Rows are points. The window is the flat piece filled in between its corners: a triangle in 3 columns, a solid with four corners in 4, and so on. A path goes straight from each point to the next, and from the last back to the first. After which points does the path pass through the window?

Window, 3 rows:
[[-14 -16  50]
 [  8  72   5]
 [ 12 -63 -23]]
Path:
(1): [ 55 -73  -8]
(2): [-72 -37  40]
(3): [-12 -34 -10]
(4): [40 -8  4]
(5): [32 14  9]
(6): [-20  -1  -2]
(7): [-24 -77 -27]
(8): [ 43 -66  10]
(9): [25 61  5]
(10): [ -9  37 -34]
(11): [-51  38 -10]
(12): [40 28 45]
Through the window after points: 3, 5, 11

Window:
[[ -6 -30  75  69]
 [-22 -47  29  60]
 [ 59 -13  -9 -17]
 [-10 -54   6 -38]]
Path:
(1): [-15  -3   7  -6]
(2): [ 42 -40  10  24]
(3): [ 40 -60  31  11]
(4): [ 16  -3 -12 -23]
(5): [-14 -26  31  10]
(6): [  2 -63  50  44]
(7): [ 38 -59   5   3]
(8): [13  6 15  0]
(9): [-54 -31  44  58]
(10): [ -8 -69  47  61]
(11): [ 63 -58  44  38]
(12): [-9 -2 34 63]
(13): [ 24  -2 -31 -42]
(14): [ 14 -82  30  -2]
(15): [  4 -58  48  29]
(16): [-26 -19  33  47]
Through the window after points: 1, 3, 5, 7, 15

Window:
[[-51  -9  11 -13]
 [-19  24  17  56]
 [  7   0  12  -3]
 [ 44  17  74 -47]]
Path:
(1): [  8 -22  55  14]
(2): [25 -2 66 -5]
(3): [-3 49 28 -6]
(4): [-5 39  1 40]
(5): [-21 -18  66  26]
(6): [-24 -32  68  -7]
(7): [-58  20 -39 -12]
(8): [-31  21  -5  31]
(9): [-31 -28   1  56]
(10): [  3 -19  77  17]
(11): [  66   36   65 -106]
(12): [-4 63 12 16]
Through the window after points: 4, 6, 12

Window:
[[ 18  81  -7   1  56 -54]
 [ 22   0 -32 -38   9 -88]
 [-25  21 -57   4 -36 -58]
 [  5 -48  27 -12   2  80]
 [ 35 -29  -3 -44 -79  10]
 [ 47 -37  -3  28  -5  57]]
Path:
(1): [  2  -5  37  32 -28 -46]
(2): [  4 -12  -3  32 -21 -24]
(3): [ -8  -2 -72 -58 -51 -33]
(4): [ 22 -18 -59 -18  -6 -17]
(5): [  0 -27  -2 -27 -37 -48]
(6): [-35   1  35  43  37  -9]
(7): [ 26 -13 -59 -29 -30   9]
(8): [ 25  31 -61 -18   3  34]
(9): [ 25 -30  29  -8 -67 -65]
(10): [ 16   9 -12  -6 -13 -61]
(11): [ 27  51 -45 -66  47  23]
(12): [ 29  78 -55 -43  47 -22]
Through the window after points: 10, 12

Window, 8 rows:
[[  46   49  -17   -8  -35   44   31   19]
 [  31   -6   -5    1    5   47   33  -38]
 [ -69  -45   25   50  -50    7    7   19]
 [ -41  -51   86   -3  -62  -43  -64  -24]
 [  19  -30  -78  -35  -43   48   50    7]
 [ -41  -57   36   41  -35  -30 -117  -14]
 [   5   66  -15  -49   35    5   20  -11]
 [  20    1   35  -39   30   25  -13   31]]
Path:
(1): [-45  26  -8 -34 -21  51  -5 -64]
(2): [ 70 -36   4   2  14  -4  18  56]
(3): [ 55  -1 -27  13  -5  -7  31  -9]
(4): [-33  43  18 -61  -4  65  18  10]
(5): [-52  21  77 -16 -42  35 -57  -4]
(6): [ -8 -41  -3   1 -12 -26 -28 -13]
(7): [ 24 -24 -19   1 -14  -5   8   7]
(8): [-27 -14 -46 -38 -52 118  45 -36]
(9): [  0  44  60 -17   3  91 -13 -21]
(10): [ 47 -30 -63   1 -28 -35  35  26]
(11): [ 29 -54  10  25   0 -26   2 -17]
(12): [-46  -3  27  -8 -22  23 -40 -14]
(13): [-56 -35  13  -3 -30  29 -53  -2]
(14): [ -1 -28  56  16 -39 -39 -18  -2]
(15): [ 11 -29  53  10  20 -56 -39 -11]
(16): [-48   7 -43  -8 -88  79 -35  -1]
Through the window after points: 1, 7, 9, 13, 15

Window (8 x 8):
[[-21  73 -53  39 -44  33  -6 -25]
 [-35 -72 -26  26  36  11  24  54]
 [-30  14 -16 -30   7  57  27  31]
 [-47  -2  25  71  11   9  86 -19]
 [-44   2  21 -89  -5 -16 -30 -16]
 [ -9  26  -4 -53   9  42  11 -63]
 [ 73   0  15  51 -34 -24  38   3]
 [  7   4  61  -7 -47   1 -36 -47]]
Path:
(1): [-37  61   3  -3   6  48 -27 -14]
(2): [ 14  -2 -76  35 -71  -1  61 -20]
(3): [-26 -11 -25   4 -63  13  10 -45]
(4): [46 57 42 62 20 -9 16 -1]
(5): [  3  61  72 -21  30  15  14  15]
(6): [ 15 -26 -40   7 -31  16  25 -35]
(7): [ -3 -59 -11  32 -50  29  72 -29]
(8): [ 64  61  33  14  13 -41 -33  22]
Through the window after points: 1, 5, 7

Window (9 x 9):
[[ 20  15 -36 -13  11  14 -85 -96  18]
 [  8 -69  63 121 -36 -18  31 -78 -74]
 [ 24   0 -16  10 -54   7 -49  28   6]
 [ 25  -6 -18  81   7  19  13 -15  28]
 [  9  44  16   0 -33  47  32   5 -58]
 [ 12 -12   2  15   7 -24 -11 -21 -20]
 [ 21 -60   0  14  10  67  31  31 -35]
 [-36 -40   7 -15 -78 -38 -49 -46  37]
 [-60 -22  45 -12 -12  40 -32  27 -23]]
Path:
(1): [ 23 -27  40 -15 -33 -12 -20 -35  33]
(2): [ 68 -15  43  27 -31  10   7  16  23]
(3): [-50 -57 -30  28  11  61  21  13 -73]
(4): [-32 -17 -37  11 -33 -12 -15  -3 -19]
(5): [ 31 -14  32  11 -34   8 -37 -11  10]
(6): [ 67 -31  65 -17 -54  41 -70 -12  11]
(7): [-54  -6 -27   8 -22  -8  -7  -9   9]
(8): [-37 -22 -32  44 -39   7 -16 -14 -12]
Through the window after points: 4, 8

Window (9 x 9):
[[-28  36   8 -35  65 -28  27  -6  38]
 [ 23  22  25 -12 -12  27 -78  13 -21]
 [ -4 -34 -45 -67 -66 -89 -75 -68 -12]
 [-45  31  -5 -85  44 -35  67  54 -20]
 [  2 -15 -18  47 -45   5 -60 -25 -41]
 [ -7  46  13 -24 -10  -5  40  54  40]
 [ 39 -73  28 -14 -54 -40 -60 -75 -24]
 [ -5  72  58   7  26 -47  15  29  -9]
 [ 63  43  -2   2   7  -7  -2  -9 -21]]
Path:
(1): [  2  37  40 -43  -5 -15 -11 -12 -25]
(2): [ 42  20  -2  12  23 -34   1  37  20]
(3): [ 54  24   8  -7  23 -36 -53  77 -13]
(4): [-21  13  16 -24 -26  18 -15 -34  -6]
(5): [ 48  47  39 -34 -28  19 -11 -22  -1]
(6): [-35   7 -13  24  46 -44 -51  58 -24]
(7): [  4 -20 -35 -16 -35 -89 -55  11 -37]
(8): [ -4  -9 -15 -52 -48 -31 -50 -80   3]
Through the window after points: 3, 5, 7

Window, 11 rows:
[[  27  -21   59  -44  -41  -54  -11   44  -41   23  -24]
 [ -24   17  -10   18    7   16 -102  -20    5   17  -26]
 [ -44   28   73  -42  -52    7   -3   27 -121   -5   -7]
 [   7  -48   17    4  -42   31  -58   32   -4   22   19]
 [  24  -53  -35  -44  -35   15  -29  -16  -25  -61   72]
 [  15  -59    3  -41  -31    8   35  -68   50   16   65]
 [  -3  -22    6   63  -71   30   60  -37   19 -115  -43]
 [  59  -23   13   33  -13   -1   52  -25  -30    3   11]
 [  49   72   10   33  -74   39   66  -72   40   -4  -15]
 [ -25    9  -31    0  -10    6  -29    9   38   15   70]
 [  11  -33   50  -89    5   23   18   52    8   31  -16]]
Path:
(1): [-29 -50 -12 -15 -71  11  37   2  -8  39  10]
(2): [  7 -33 -39 -12 -58 -15 -13 -18 -36  12   7]
(3): [-17  17  45 -29 -11  32 -11  18  36 -11  41]
(4): [ 15  -1  37  27 -25  29  -2   0  17 -78   4]
(5): [-26 -27 -21  -6 -67 -14  17 -31 -35  29 -59]
(6): [ -3 -19 -76  22   4 -11  -6  -2 -55  38 -63]
(7): [ 38 -18  44 -10 -37  17   9 -21   1 -35  60]
(8): [ 30   1  47  16 -59  11  -5  -2   0   2  35]
(9): [  5 -32 -16 -35 -30  21  21  -8 -11  -8  -7]
(10): [ 20 -60 -83 -53 -63   5  62 -17  38  -8 -22]
(11): [ -2  -9  45  42 -38  25   3 -31   5 -51   7]
(12): [-13  16  59  13  26  28 -56  15 -18 -18  17]
(13): [ 28 -36 -11 -20 -71   6  17 -30   3   4 -13]
(14): [  2 -12   0   1 -47   8  29  -6 -34   9   1]
(15): [ 20  -4  70 -19  -4  10 -23  14 -38 -10  19]
(16): [ 73  13   0 -29  -9  18 -43 -37  -9 -95  53]
Through the window after points: 4, 6, 10, 14, 16
